Each point is reached from the start by the listed moves, each made 0, 1 or 2 times, or once backwards (-1), plus a little noise. Is the number of moves made odd or even? Then give how often each move was made.

Moves:
(1): [ 2.2 -3.8 -4.5  1.7]
(2): [-0.1 -1.4 -2.2  3.2]
(3): [ 1.6 -2.4  1.5  2.6]
Start: [-1.3  0.0  1.5 -2.4]
Points:
[-1.2 -1.5 -0.6  0.5] -> odd (0, 1, 0)
[  4.0 -11.4  -4.4  10.6] -> odd (1, 2, 2)
[ 0.4 -0.7  5.2 -3.1] -> even (0, -1, 1)
[-0.4 -1.2  9.0  1.2] -> odd (-1, 0, 2)
[-2.3 -0.3  5.4  1.6] -> odd (-1, 1, 1)

Moves:
(1): [ 2.0 -1.4  0.8 -1.9 -2.7  2.1  1.1  1.9  0.5]
(2): [ 0.6  1.8 -3.8  1.9 -2.1  0.3 -2.4  0.8 -0.4]
(3): [-1.3  0.2  0.4  0.9 -2.7  0.3  0.6 -3.8  3.1]
(4): [ 1.5 -5.3 -1.5  0.1  2.9 -0.4 -0.4  1.5 -2.0]
(5): [ 0.4  0.4  2.6 -1.6 -0.5  3.0 -4.1  1.4 -0.1]
(6): [-0.3 -2.5  0.7  3.0 -1.8 -0.1 -3.0 -2.8 -4.9]
(7): [-1.3  0.9  2.0  0.8  2.0 -0.8 -0.3  2.4 -0.2]
(8): [-0.4 -0.5 -0.2 -2.5 -1.7 -3.3 -0.2  0.3 -0.1]
Start: [-0.4  2.4 -0.8  1.0  0.3 -1.8 -1.9  1.0  0.0]
Points:
[ 3.1 -7.9  2.0 -3.7 -7.4  3.1  3.5 -4.3  5.8] -> odd (2, -1, 2, 1, 0, 0, -1, 0)
[-1.1  2.6  4.3 -1.5 -2.1  3.9  5.8 -3.0 12.1] -> even (1, -1, 2, 0, 0, -1, 0, -1)
[ 3.0 -4.6 -8.9 -3.0 -3.5 -8.5  1.1 12.6  3.6] -> odd (2, 2, 1, 2, -1, -1, 2, 2)
[  0.2  -7.5   3.8   1.3 -10.4  -4.2   1.1  -6.4  -5.2] -> even (2, -1, 1, 0, -1, 2, 0, 1)
[  2.4   3.1  -3.5  -8.2 -11.6  -3.5   0.9   5.3   8.5] -> odd (2, 1, 1, 0, 0, -1, 0, 2)
[ 2.7 -0.7 -0.9 -6.9  5.5 -2.6 -4.4 10.8 -0.5] -> odd (0, 0, -1, 1, 1, -1, 0, 1)

Moves:
(1): [-1.5 -0.7  0.5  0.3  0.3  0.4  1.3  1.2 -0.6 -0.3  0.4 -3.3 -2.1  0.5]
(2): [-2.0  1.0  1.7 -2.3 -0.6 -1.1 -0.3 -0.9 -1.9 -0.3  1.9 -0.1  3.4 -0.5]
(3): [-2.6  0.2 -0.2  2.0  0.1  0.8  1.3 -0.3 -0.8  1.4 -0.3  0.2 -0.4  2.3]
(4): [-0.1  1.0  0.3 -1.4  1.7  1.7  1.6  2.0  0.8 -1.5 -3.3  0.5  1.2  1.1]
(5): [-1.2  1.9 -1.1  1.7 -0.8 -0.4 -1.6  2.4 -0.1  1.6  0.4 -2.4  0.7  1.0]
(6): [ 0.9  1.8 -0.5 -1.5  1.3  0.4  0.6 -1.1 -1.3 -0.2  0.0  0.6 -1.0 -0.4]
(7): [ 1.0 -0.5  1.2  0.5  1.2 -0.3 -0.4  1.0 -0.3  1.4 -0.2  0.4 -1.2  0.8]
(8): [-0.1  1.4  1.4  2.9  0.0 -1.1 -1.2  1.5 -0.8 -0.6 -2.1  2.9 -0.4 -2.3]
(9): [-2.2  3.4  0.6 -0.3 -0.3  0.6  0.1 -0.8  1.8 -1.6  3.3 -1.9  0.7  3.8]
(10): [-1.3  0.1  0.7 -3.1 -0.5  1.0 -2.1  2.1  0.2  1.0  0.3  1.0 -1.1 -0.2]
(11): [-0.4 -0.4  0.2 -0.9  1.5 -0.1  0.3 -0.8  1.7  1.0  0.2 -0.9  0.9 -1.2]
(12): [-0.8 -0.6  0.6 -3.1  2.0 -0.4 -2.1  0.1  0.1 -1.1 -1.4 -0.3 -1.5  1.2]
Start: [ 1.4  0.8  0.2  0.8 -0.1 -0.6  0.2  2.5  1.6  1.0  0.1  1.1 -1.3 -2.4]
Points:
[-14.7   0.9   5.4  -7.3   1.0  -0.1  -6.7  12.5  -4.1   2.7  -6.6   1.1
   0.6  -0.8] -> odd (1, 2, 2, 1, 1, -1, -1, 1, -1, 2, 0, 2)
[-14.6   1.8   6.5  -9.1   1.0  -1.2  -7.5   5.2  -0.7   2.4  -0.6   3.6
   2.3  -0.9] -> even (0, 2, 2, 0, 0, -1, -1, 1, 0, 2, 1, 2)
[ 0.2 -2.6 -5.4  5.9 -2.8 -2.1  1.9 -1.4 -1.0  5.4  2.0 -4.1 -0.4 -2.3] -> odd (0, 0, 1, -1, 1, 0, -1, -1, -1, -1, 0, 0)
[-7.4  2.2 -2.3  7.5 -4.0  1.2  0.5  4.4  8.2  7.0  7.6 -8.1 -2.7  0.3] -> even (1, -1, 1, -1, 1, -1, -1, 0, 1, 1, 2, -1)
[  3.8   2.8   5.1 -20.6  10.9   4.1  -4.1   7.7   2.0  -4.5  -8.7   7.3
  -7.4  -1.3] -> odd (0, 0, -1, 2, -1, 2, 1, 0, 0, 2, 0, 2)
[-14.5   5.4   7.6   0.3  -1.7  -5.5 -14.3  12.4  -4.7   8.2   0.6   2.9
  -1.3   0.6] -> odd (0, 2, 2, -1, 2, -1, 1, 2, 0, 2, 0, 2)
[-9.3 13.9  4.3  3.5  3.6 -1.3 -5.6  4.0  0.3  4.3  4.4  2.1 -6.9  4.5] -> even (0, 0, 2, -1, 1, 2, 1, 2, 2, 1, 1, 1)
